Rows are points. Any point is a mix of the corners, with weights that add up to 1. It lies inside the corners' shape when no weight is negative. Say inside or outside, and name the corners with a negative weight.
In the rows, zero is written as 128.

Corners:
(1): [ 82 113  56]
(2): [153 125 118]
(3): [ 69  61 205]
(4): [145 167  98]
Points:
[119 110 104] => outside (4)
[ 87  86 134] => outside (4)
[150 162  63] => outside (3)
[132 114 131] => inside

Corners:
(1): [163  91 133  22 181 114]
(2): [ 94  94 125 181  52 169]
(3): [124  74  60 187 115 121]
(4): [170 117 162 109 165  96]
(5): [179  38 182  58 217 117]
(6): [118 136 110 157 147 178]
(7): [172  92 106 144 115 179]
Points:
[155  83 156  59 173 145] => outside (3, 4)
[161  95 140  73 167 118] => inside
[132  80  82 165 126 126] => inside
[161 100 146 109 162 123] => inside
[139  89 129 113 148 150] => outside (4)
[126 114 132 131 149 141] => outside (7)

Corners:
(1): [ 69 163 105 124 172 105 114 169]
(2): [223 118 194  97 157 217 173  72]
(3): [ 97  90 178 106 154  93 182 159]
(4): [121 163 179 134  63  62 192 112]
(5): [214 154 171  75 204 103  99  93]
(6): [190 124  56 135 125 157 217  53]
(7): [110  86 143 128 103  49 107  93]
(8): [158 119 160 125 116 143 132 196]
(9): [155 105  98  36 118 162  93 191]
Points:
[185 120 147  92 141 167 152 109] => inside
[146 113 131  92 127 111 135 111] => outside (8)
[121 107 129  87 181 132 138 185] => outside (2, 4, 7)
[109 156 127 125  98  52 135 105] => outside (2, 3, 8)
[164 202 155 152 141 117 184  85] => outside (3, 7, 9)
[110 141 127 116 154 104 122 144] => inside
[185 108 148  88 163 180 142 119] => outside (4)
[197 161 160 121 143 152 152 128] => outside (3, 7, 9)
[149 146 116 154 111 101 178 110] => outside (2, 3, 9)

Corners:
(1): [ 77 121 129 182 126 133 147 211  82  80 123]
(2): [149 112  99  85 181 103 190 144  89 184 182]
(3): [ 77 119 157 168 185 153 137 165 170 114  60]
(4): [ 48 155 145 149 159  65  62 204 129 102 105]
(5): [164 123  34 153  30 127  97 190 157  94 168]
(6): [184  26  94 162 134 119 155 115 112 147 116]
(7): [110  30  82  91 122 155 130 139 155 221 159]
(8): [ 79 172 174 136 124 107 140 170 113 117 200]
(9): [ 94 157 132 138 129 130  71 126 124 118  93]
(10): [ 55 217 100 195 152  88 123 160 146 123  93]
(11): [112  29 166  36  93 113 188 110 132 192 143]
(12): [138  42  86  49 112 111 154  46 133 147 161]
Points:
[122  95 110 143 130 122 125 144 127 135 120] => inside
[ 99 131 121 141 128 110 126 172 131 131 137] => outside (12)
[ 96 129 115 145 130 116 131 160 131 134 136] => inside
[103  90 143  96 115 116 153 138 128 157 155] => inside
[158  49  95  86 129 119 159 129 137 168 166] => outside (1, 9, 10)

Corners:
(1): [152 178 120 125 128 128 199  69 103  89 101  95 204  71]
(2): [111 125 159  71 159 197 112 109 129  88 158 168 183 122]
(3): [ 92 138  36 108 173  89 148 107 118 104 220 135  84 119]
(4): [ 70  97  77 104 223  83  50  74  53  81 204 126 103 115]
(5): [ 80 123  74 156  68  81  66 103  94  95 178 179 187 239]
(6): [130 171 109 181 176 100 192  87 165 181  91 128  77  47]
(7): [147 107 151  49 174 159 120 149  82 180 121 129 164  67]
(8): [141 178 112 130 186 209 161 112 148 172 201  72 129  83]
(9): [ 90 185  63  85 175 178 185 122 121 113  90  61 163 139]
(10): [113 103 138 110 130 125 205 105 164 166 137  62  96 163]
(11): [110 173 206  61  21 219 144 115 202 191 146 104  97 164]
(12): [105 127 157 136  72 161 176 136 194 175  97  96 169  49]
(13): [142 175  71  80 126 147 110  97 197 133 201  78 100 222]
(14): [158  94 136 139 113 170 113 135  85 120 162 149 109  98]
(15): [ 65 102 101  76  63 168 117  27 155 133 116 162 183 182]
Points:
[107 127  90 123 132 126 129  97 128 121 153 124 153 139] => outside (11)
[134 119 133  82 151 155 126 128 103 155 137 126 147  96] => inside
[133 163 102 100 178 157 106 123  93 109 183 130 134 124] => outside (10, 12, 15)
[ 90 122 107  99 106 137 118  96 141 133 144 140 133 166] => outside (1, 8)
[108 132 110 104 124 150 127  92 123 123 151 130 142 144] => outside (12)
[ 87 146  95  96 123 142 139  65 145 125 156 117 137 175] => outside (7, 12, 14)
[113 146 108 122 129 140 154  95 149 133 144 108 123 136] => outside (7)
[110 125 100 106 145 106 124  82 106 105 167 139 125 150] => outside (8, 9, 12)
[102 183 127 121  91 171 193  85 196 140  94  84 180 147] => outside (3, 4, 7, 14)

Corners:
(1): [154 102 141 131 139 126 147 124 133 155 163 138 162  91 164 106 106 126
 104 133]
(2): [166  86 156 150  80 152 140 171 119 157 170 124 117  98 133  97 138 149
 102  81]
(3): [155  83  93 156 138 154 159 187 157 108 138 145 117 105 135 107 110 107
  93 133]
(4): [111 121 149 109 176 139 148 169 118 117  89 128 132 126 168 140 127 130
  85 115]
(5): [171 128 146 147 123 137  18 153 157 148 170 134 109 159 159 154 130 132
 207 168]
(6): [154  94 220 120 137 136 133 109 158 149 111 124 109 210 108 106 108 132
 123 148]
(7): [164 135 106  63 106 103 165 158  94 143 121 137 140 123 125 118 138 109
  98 122]
(8): [131  70  96 152 120 187 122 179 143 160  97 158 140 103 146 102 167  92
  87 130]
(9): [134 106 102  88 153 173 133 157 143 131 142 121 144 217 128 125  94 115
 147 133]
(10): [150 135 113 101 128 148  40 128 149 118 123 135 109 125 159 121  95 116
  91 137]
(11): [128 169 102 147 141 133 144 116 172 147  89 138 113 148 187 117 164  95
 121 131]
(12): [ 87 124  68 149 113 110 112 149 144 169  89 141 131 122 161 244 111 115
 100 165]
(13): [158  82 115 132 155 123  72 122 105 119 124 183 105 136 164 133  78 148
  94 107]
(14): [165 123 108 137 122 175 140 144 161 158 134 156 117 103 160  92 117 109
 191 142]
(15): [120 134  90  86 138 111 121 142 119 118 106 144 129 142 121 171 170 174
  85 150]
(16): [139 158 123 143 143 122 115 158 168 118 112 145 151 133  98 160 122 100
 177 131]
(17): [130 122 122 145 129 185 151 131 149 157  94 175 107 116 196 244 193  96
  80 139]
(18): [ 95 127 111 146 147 116 173 157 110 142 146 135 105  95 119 108 124 114
 101 153]
(19): [118 103 116 107 122 133 147 147 172 125 107 136 109 132 103 127 191  86
 146 133]
(20): [138 152 117 163  78  75 134  87 148  32 135 137 177  94 119 102 143 122
 184 179]
(21): [106 164  64 144 112 131 121 130 143 174 156 249 171 122 241 148 108 110
  87 173]
Points:
[134 125 118 121 132 130 124 148 135 131 119 141 132 130 146 142 129 121
 118 138] => inside
[146 120 105 132 129 152 117 149 135 143 132 150 135 118 185 134 116 114
 115 130] => outside (6, 15, 16, 18, 19)
[135 126 112 136 130 124 113 137 149 130 118 152 127 131 145 152 137 115
 116 153] => outside (2, 4, 9, 14)
[138 109 126 136 126 146 117 146 142 133 132 147 124 122 145 138 127 124
 114 136] => outside (7, 11)
[130 127 109 129 126 140 124 138 141 160 126 162 128 133 163 146 134 115
 111 142] => outside (3, 4, 20)
